Each row is a point. The points of each table are mixes of a few directions, plus a little noise. Count the directions of each table, and those that both share. Where both have some left over, give the other angles between the two spaces (their principal angles), to ten degrees, smallest first.

First:
[[ 0.02 -0.32  0.28]
 [ 0.06 -0.17  0.14]
 [ 0.33  0.25 -0.26]
 [-1.06 -0.51  0.57]
 [-0.10  0.30 -0.25]
 [ 0.74  0.44 -0.48]]
Second:
[[ 0.25  0.30 -0.29]
 [ 0.19  0.22 -0.22]
 [-0.62 -0.73  0.71]
 [ 0.45  0.52 -0.51]
 [-0.26 -0.31  0.30]]
Directions: first 2, second 1, shared 1

First:
[[-0.68 -0.46 -0.21  0.68]
 [ 0.15  0.09  0.05 -0.15]
 [ 0.23  0.18  0.08 -0.24]
 [-0.43 -0.29 -0.13  0.40]
 [ 0.14  0.12  0.02 -0.14]
 [-0.64 -0.44 -0.20  0.64]
 [ 1.10  0.70  0.31 -1.05]
 [ 0.13  0.09  0.05 -0.18]]
Second:
[[ 0.20  0.03  0.17  0.20]
 [ 0.32 -0.36  0.78  0.14]
 [-0.05  0.20 -0.15  0.10]
 [-0.79  0.58  0.13  0.15]
 [ 1.15 -0.70 -0.03 -0.03]
 [-0.54  0.46 -0.45 -0.04]
 [-0.28 -0.22 -0.47 -0.52]]
Directions: first 1, second 3, shared 0; angles 70

First, 10 rows:
[[-0.06 -0.36  0.09  0.05  0.23 -0.07  0.31  0.31]
 [-0.29 -0.37  0.24 -0.09  0.30  0.38  0.39  0.56]
 [ 0.20  0.63 -0.21 -0.03 -0.42 -0.06 -0.57 -0.64]
 [ 0.10  0.88 -0.18 -0.14 -0.54  0.25 -0.75 -0.71]
 [ 0.20  1.15 -0.28 -0.15 -0.72  0.20 -1.00 -0.99]
 [-0.09 -0.99  0.19  0.18  0.60 -0.34  0.83  0.77]
 [ 0.10 -0.02 -0.06  0.07 -0.01 -0.20 -0.01 -0.09]
 [ 0.34 -0.36 -0.18  0.30  0.12 -0.87  0.19 -0.12]
 [-0.40 -0.25  0.30 -0.19  0.25  0.66  0.33  0.60]
 [-0.10 -0.30  0.11  0.01  0.20  0.05  0.28  0.31]]
Second:
[[-0.31  0.74  0.10 -0.37 -0.35  0.99 -0.51 -0.18]
 [ 0.30 -0.74 -0.10  0.36  0.35 -0.99  0.50  0.18]
 [ 0.10 -0.24 -0.03  0.12  0.11 -0.32  0.16  0.05]
 [ 0.00  0.00  0.00  0.00  0.00  0.00  0.00  0.00]
 [ 0.27 -0.67 -0.09  0.33  0.31 -0.89  0.45  0.16]
 [ 0.04 -0.10 -0.01  0.05  0.05 -0.14  0.07  0.03]
 [-0.41  1.00  0.14 -0.49 -0.47  1.34 -0.68 -0.24]]
Directions: first 2, second 1, shared 1

First, 9 rows:
[[-0.29 -0.46  0.35  0.25 -0.24  0.60  0.55 -1.26  0.00  0.08 -0.12]
 [-0.07 -1.11  0.44  0.80 -0.53 -0.15 -0.44 -0.11  0.24 -0.72 -0.23]
 [ 0.59  0.74 -0.37 -0.09  0.25 -0.07  0.03  0.04 -0.17  0.31 -0.05]
 [-0.26  0.50 -0.98 -0.71  0.04 -0.17 -0.45  0.18 -0.11  0.33  0.39]
 [ 0.39 -0.35  0.82  0.50  0.16  0.40  0.72  0.05  0.31 -0.14 -0.20]
 [-0.26  0.21 -0.11 -0.17 -0.04 -0.31  0.08  0.67  0.63  0.08 -0.46]
 [ 0.31 -0.28 -0.07 -0.13  0.23  0.29 -0.26  0.28 -0.51 -0.15  1.01]
 [-0.36  0.15 -0.09 -0.40  0.11 -0.33 -0.65  0.06 -0.84 -0.10  0.52]
 [-0.05  0.59  0.06  0.00  0.03 -0.24  0.42  0.05  0.48  0.26 -0.85]]
Second, 10 rows:
[[-0.12 -0.14  0.80  0.12  0.40 -0.73  0.57  0.17 -0.54 -1.14 -0.36]
 [ 0.36 -0.09 -0.05  0.31 -0.19  0.48 -0.44 -0.29 -0.04  0.51  0.26]
 [ 0.14 -0.01 -0.03 -0.41  0.42 -0.80  0.15 -0.11 -0.32 -0.46 -0.11]
 [-0.49  0.26 -0.74  0.01 -0.69  0.72 -0.15 -0.07  1.06  1.01 -0.32]
 [ 0.21  0.15  0.24  0.12  0.34 -0.49  0.37  0.44 -0.48 -0.97 -0.06]
 [ 0.33  0.08 -0.12  0.27 -0.07  0.82 -0.34  0.40 -0.25  0.35  0.84]
 [ 0.36 -0.28  0.47  0.59 -0.15  0.53 -0.41 -0.34 -0.27  0.34  0.30]
 [-0.04  0.22 -0.39 -0.29  0.10 -0.47  0.21  0.08  0.13 -0.26 -0.24]
 [-0.09 -0.03 -0.31  0.17 -0.50  0.40 -0.33 -0.52  0.59  0.86 -0.29]
 [-0.74 -0.16  0.06 -0.82  0.31 -0.45  0.39  0.18  0.08 -0.23 -0.02]]
Directions: first 6, second 5, shared 3; angles 50, 60

First (9 x 12):
[[-0.08  0.08 -0.25  0.38 -0.45  0.44  0.07  0.49 -0.28  0.12 -0.46  0.13]
 [ 0.11 -0.05  0.56 -0.91  0.76 -0.96 -0.06 -1.01  0.66 -0.25  1.02 -0.33]
 [-0.36  0.20  0.05 -0.10 -0.34  0.14 -0.01  0.24  0.17 -0.06  0.26  0.30]
 [-0.50 -0.06  0.26 -0.24  0.38 -0.05 -0.44 -0.03  0.40 -0.26  0.84  0.75]
 [ 0.04 -0.23 -0.09  0.28  0.31  0.16 -0.23  0.10 -0.17 -0.01 -0.13  0.26]
 [ 0.96 -0.67 -0.21  0.48  1.04 -0.20 -0.12 -0.48 -0.59  0.15 -0.80 -0.58]
 [ 0.03  0.56 -0.12 -0.16 -1.15  0.06  0.68  0.21 -0.02  0.22 -0.44 -0.69]
 [ 0.23  0.28 -0.14 -0.03 -0.64  0.00  0.48  0.05 -0.14  0.19 -0.49 -0.64]
 [-0.41 -0.12 -0.06  0.29  0.10  0.41 -0.39  0.42 -0.02 -0.10  0.18  0.79]]
Second (8 x 12):
[[-0.32  0.26  0.02  0.06 -0.43  0.06  0.47 -0.04 -0.39  0.48 -0.43 -0.58]
 [ 0.47  0.05 -0.34  0.32 -0.48  0.29  0.18  0.39 -0.20  0.00 -0.67 -0.21]
 [ 0.17 -0.09 -0.01  0.04  0.19 -0.16  0.19 -0.29 -0.24  0.21 -0.30 -0.47]
 [-0.61  0.08  0.26 -0.31  0.12 -0.01 -0.36  0.07  0.47 -0.26  0.92  0.71]
 [-0.28 -0.14  0.20 -0.30  0.39 -0.01 -0.70  0.10  0.71 -0.57  1.08  1.14]
 [ 0.43  0.12 -0.34  0.38 -0.56  0.21  0.51  0.18 -0.52  0.37 -1.04 -0.74]
 [-0.31 -0.26  0.43 -0.40  0.95 -0.40 -0.48 -0.50  0.45 -0.27  1.00  0.52]
 [ 0.41 -0.05 -0.23  0.22 -0.14  0.07  0.15  0.06 -0.24  0.09 -0.54 -0.37]]
Directions: first 3, second 3, shared 2; angles 60

First, 11 rows:
[[ 0.40  0.27  0.21  0.78  0.07  0.26 -0.29  0.25  0.39  0.01  0.10  0.00
  -0.23  0.56  0.21  0.15  0.25 -0.36]
 [-0.49 -0.63 -0.34  0.40  0.62 -0.40  0.14 -0.78 -0.68  0.77 -0.07 -0.74
  -0.50  0.05  0.31 -0.12  0.13  0.73]
 [-0.22 -0.14 -0.07 -0.51 -0.09 -0.15  0.18 -0.11 -0.18 -0.06 -0.05  0.06
   0.16 -0.43 -0.15 -0.05 -0.16  0.20]
 [-0.54 -0.02  0.20 -0.43 -0.15  0.26  0.94 -0.42  0.11 -0.30 -0.54  0.33
   0.39 -0.86 -0.02  0.19 -0.39  0.51]
 [-0.25  0.18 -0.21 -0.20  0.02  0.05  0.32 -0.07  0.14  0.13 -0.43  0.08
   0.38  0.67  0.11 -0.13 -0.31 -0.13]
 [ 0.45  0.17  0.57  1.12  0.04  0.53 -0.13  0.10  0.47 -0.24  0.20  0.09
  -0.44 -0.27  0.25  0.42  0.43 -0.08]
 [ 0.16  0.34  0.20  0.15 -0.18  0.31  0.08  0.25  0.41 -0.25 -0.14  0.30
   0.19  0.23  0.02  0.10 -0.09 -0.32]
 [-0.01  0.63  0.13  0.27 -0.13  0.58  0.52  0.17  0.82 -0.16 -0.69  0.38
   0.56  1.07  0.26  0.06 -0.40 -0.51]
 [-0.18 -0.39 -0.02 -0.90 -0.20 -0.36 -0.01 -0.09 -0.51 -0.23  0.31  0.06
  -0.01 -1.37 -0.45 -0.01  0.03  0.44]
 [ 0.79 -0.12 -0.20 -0.95 -0.42 -0.71 -1.56  1.03 -0.53 -0.28  1.32  0.01
  -0.31 -0.50 -0.81 -0.31  0.48 -0.64]
 [-0.21 -0.30 -0.45  0.26  0.45 -0.36 -0.16 -0.32 -0.42  0.68 -0.03 -0.56
  -0.24  0.76  0.25 -0.29  0.05  0.17]]
Second, 9 rows:
[[-0.53 -0.23 -0.14  0.95 -0.14  0.01 -0.98 -0.58  0.45  0.68 -0.50  0.17
  -1.12 -0.18  0.15  0.11 -0.58 -0.68]
 [-0.25 -0.16 -0.04  0.90  0.05  0.05 -0.61 -0.39  0.26  0.50 -0.25 -0.03
  -0.81  0.03  0.22  0.10 -0.21 -0.34]
 [ 0.10  0.07  0.01 -0.37 -0.02 -0.02  0.25  0.16 -0.10 -0.20  0.10  0.02
   0.33 -0.02 -0.09 -0.04  0.07  0.14]
 [ 0.55  0.10  0.20  0.06  0.42  0.09  0.66  0.32 -0.34 -0.29  0.46 -0.42
   0.50  0.44  0.18 -0.01  0.74  0.62]
 [-0.06 -0.14  0.03  0.96  0.21  0.09 -0.39 -0.29  0.14  0.41 -0.09 -0.19
  -0.66  0.19  0.29  0.11  0.05 -0.13]
 [-0.34  0.03 -0.16 -0.75 -0.45 -0.12 -0.17  0.00  0.13 -0.10 -0.25  0.43
   0.14 -0.45 -0.34 -0.08 -0.55 -0.34]
 [-0.49 -0.07 -0.19 -0.25 -0.43 -0.10 -0.51 -0.23  0.28  0.18 -0.41  0.43
  -0.33 -0.45 -0.23 -0.02 -0.68 -0.55]
 [ 0.87  0.24  0.29 -0.49  0.50  0.08  1.24  0.66 -0.61 -0.69  0.75 -0.53
   1.17  0.56  0.09 -0.07  1.09  1.03]
 [ 0.17  0.16  0.01 -0.99 -0.14 -0.08  0.52  0.36 -0.21 -0.49  0.17  0.11
   0.78 -0.12 -0.27 -0.11  0.08  0.25]]
Directions: first 4, second 2, shared 1; angles 90

First:
[[ 0.11  0.20 -0.51  0.23  0.91  0.76  0.51 -0.18  1.29 -0.29  0.55  0.16
  -0.09  0.63  0.53  0.04  0.37 -0.25 -0.21  0.69]
 [-0.36 -0.20 -0.18 -0.23 -0.25 -0.44 -0.18  0.59 -0.40 -0.17 -0.33 -0.31
   0.38 -0.15 -0.23  0.18 -0.16 -0.60  0.33 -0.87]
 [ 0.22  0.04  0.49  0.02 -0.45 -0.21 -0.25 -0.35 -0.56  0.33 -0.16  0.14
  -0.23 -0.33 -0.19 -0.13 -0.14  0.62 -0.10  0.20]
 [ 0.02  0.07 -0.30  0.10  0.48  0.37  0.26 -0.02  0.65 -0.18  0.28  0.05
   0.00  0.33  0.27  0.04  0.20 -0.20 -0.05  0.25]
 [ 0.35  0.20 -0.09  0.29  0.59  0.66  0.35 -0.53  0.86  0.00  0.51  0.31
  -0.35  0.40  0.43 -0.10  0.30  0.34 -0.32  0.95]
 [-0.37 -0.22 -0.08 -0.27 -0.42 -0.58 -0.26  0.65 -0.65 -0.09 -0.43 -0.36
   0.42 -0.29 -0.37  0.14 -0.26 -0.53  0.37 -1.02]
 [-0.02 -0.07  0.31 -0.11 -0.41 -0.34 -0.24  0.01 -0.62  0.18 -0.26 -0.05
  -0.01 -0.29 -0.25 -0.02 -0.17  0.19  0.06 -0.24]
 [-0.73 -0.38 -0.37 -0.50 -0.53 -0.88 -0.34  1.21 -0.81 -0.30 -0.66 -0.63
   0.81 -0.35 -0.53  0.29 -0.33 -1.16  0.65 -1.75]
 [ 0.26  0.20 -0.14  0.25  0.57  0.62  0.34 -0.46  0.85 -0.03  0.47  0.26
  -0.29  0.40  0.40 -0.09  0.28  0.21 -0.29  0.86]
 [ 0.23  0.09  0.23  0.15  0.05  0.22  0.05 -0.39  0.08  0.15  0.16  0.23
  -0.28  0.02  0.09 -0.12  0.07  0.44 -0.19  0.50]
 [ 0.34  0.06  0.67  0.08 -0.55 -0.19 -0.29 -0.57 -0.73  0.48 -0.12  0.25
  -0.40 -0.40 -0.22 -0.21 -0.17  0.92 -0.20  0.42]]
Second, 11 rows:
[[ 0.02  0.01  0.00  0.01  0.02  0.02  0.01 -0.03  0.03  0.00  0.02  0.01
  -0.02  0.01  0.01 -0.01  0.01  0.02 -0.02  0.04]
 [ 0.34  0.21  0.07  0.25  0.37  0.50  0.23 -0.57  0.57  0.09  0.38  0.31
  -0.37  0.25  0.31 -0.13  0.21  0.47 -0.32  0.88]
 [ 0.06  0.04  0.01  0.05  0.07  0.10  0.04 -0.11  0.11  0.02  0.07  0.06
  -0.07  0.05  0.06 -0.02  0.04  0.09 -0.06  0.17]
 [ 0.40  0.24  0.09  0.30  0.44  0.59  0.28 -0.67  0.67  0.11  0.45  0.37
  -0.44  0.29  0.37 -0.15  0.25  0.56 -0.37  1.04]
 [-0.67 -0.41 -0.15 -0.50 -0.74 -1.00 -0.47  1.13 -1.12 -0.19 -0.76 -0.62
   0.74 -0.49 -0.62  0.26 -0.41 -0.94  0.63 -1.75]
 [-0.04 -0.02 -0.01 -0.03 -0.04 -0.06 -0.03  0.06 -0.06 -0.01 -0.04 -0.03
   0.04 -0.03 -0.04  0.01 -0.02 -0.05  0.04 -0.10]
 [ 0.38  0.23  0.08  0.29  0.42  0.57  0.27 -0.65  0.65  0.11  0.44  0.35
  -0.42  0.28  0.36 -0.15  0.24  0.54 -0.36  1.01]
 [ 0.41  0.25  0.09  0.31  0.46  0.62  0.29 -0.70  0.70  0.12  0.47  0.38
  -0.46  0.31  0.39 -0.16  0.26  0.59 -0.39  1.09]
 [-0.12 -0.07 -0.03 -0.09 -0.13 -0.18 -0.08  0.20 -0.20 -0.03 -0.13 -0.11
   0.13 -0.09 -0.11  0.05 -0.07 -0.17  0.11 -0.31]
 [-0.66 -0.41 -0.15 -0.49 -0.73 -0.99 -0.46  1.12 -1.12 -0.18 -0.75 -0.61
   0.73 -0.49 -0.62  0.25 -0.41 -0.93  0.62 -1.74]
 [-0.13 -0.08 -0.03 -0.10 -0.14 -0.19 -0.09  0.21 -0.21 -0.04 -0.14 -0.12
   0.14 -0.09 -0.12  0.05 -0.08 -0.18  0.12 -0.33]]
Directions: first 2, second 1, shared 1
